Every row gives one point. To make a cloud, some directions were put in groups of two or more. Within a group, all points are equally far from the middle, so they leave a hole (a ring in 2 directions, a hollow ball in 3). The other directions are filled evenly. Then the cloud was stretched, turned, moved and blurred a little. How many holes are there, and how many directions does each take, smallest first?
In the rows, 128 means zero.

Cloud:
[[133 198 106]
 [ 78 180 155]
 [130  97 104]
 [117 145 186]
 [159 144 148]
 [159 145 142]
 [ 65 167 132]
 [130 162 176]
 [ 78 163 155]
 [ 60 182  70]
 [165 127 139]
 [ 70 159  83]
 [ 74 141 102]
 [159 142 162]
 [ 58 183  72]
 [ 95 185 164]
 [107  78 127]
 [ 83 149 162]
 [ 75 155 148]
 [ 73 174 149]]
Holes: 1 (2)

Cloud (51 x 6):
[[164 140 105 126  94  96]
 [176 145  92 159  67 138]
 [130  75  80 144 160 160]
 [137 138  71 147 103 126]
 [158 135 148 157 100 199]
 [113  84 150  90 148 126]
 [ 72 159  83 116 153 195]
 [145 142 108  99 160 162]
 [127 153 166 147 120 155]
 [165 174 147 100 170 164]
 [139 148 135 129 129 139]
 [155 229  71 154 119 138]
 [148 189 166 142 125 110]
 [148 225 100 161 101 121]
 [148 151 126 142  87  60]
 [149 103 184 129 121 112]
 [134 187  93 214 120 159]
 [166 188 100 157 173 191]
 [128 137  40 189 121 117]
 [184 137  82 165 111  91]
 [178 139  98 127 148 104]
 [170 125  81 158  73  83]
 [192 175 109 123  87 173]
 [ 97 188  92 193 102 121]
 [191 122 185 149  97 145]
 [112 163 124 125  72  93]
 [145 172  29 188 112 128]
 [154 176  47  97 164  76]
 [126 163  36 115 149 147]
 [199 169  92 104 148 184]
 [199 162 134  90 106 171]
 [161 202 153 112 180 148]
 [108 158  94  72 128  97]
 [110 114 108 186 123 140]
 [158 145 142  96  99  88]
 [174  91 105 141 101 100]
 [129 165  72 133  65 156]
 [156 182 131 135 136 219]
 [ 91 187  77 184 101 132]
 [ 81 205  91 185 137 141]
 [163 100  65 118  80  31]
 [ 82 211  82 110 146 110]
 [116 200 126 147 176 111]
 [ 83 201  47 130 105 110]
 [159 160 184  81 154 131]
 [178 163 121 123  71 185]
 [138 131  81 165 145 121]
 [ 64 150  69 177 145 139]
 [160 127  81 138 148 188]
 [172 139  85  97 142 117]
 [146 186  66  82 169  64]]
Holes: 0
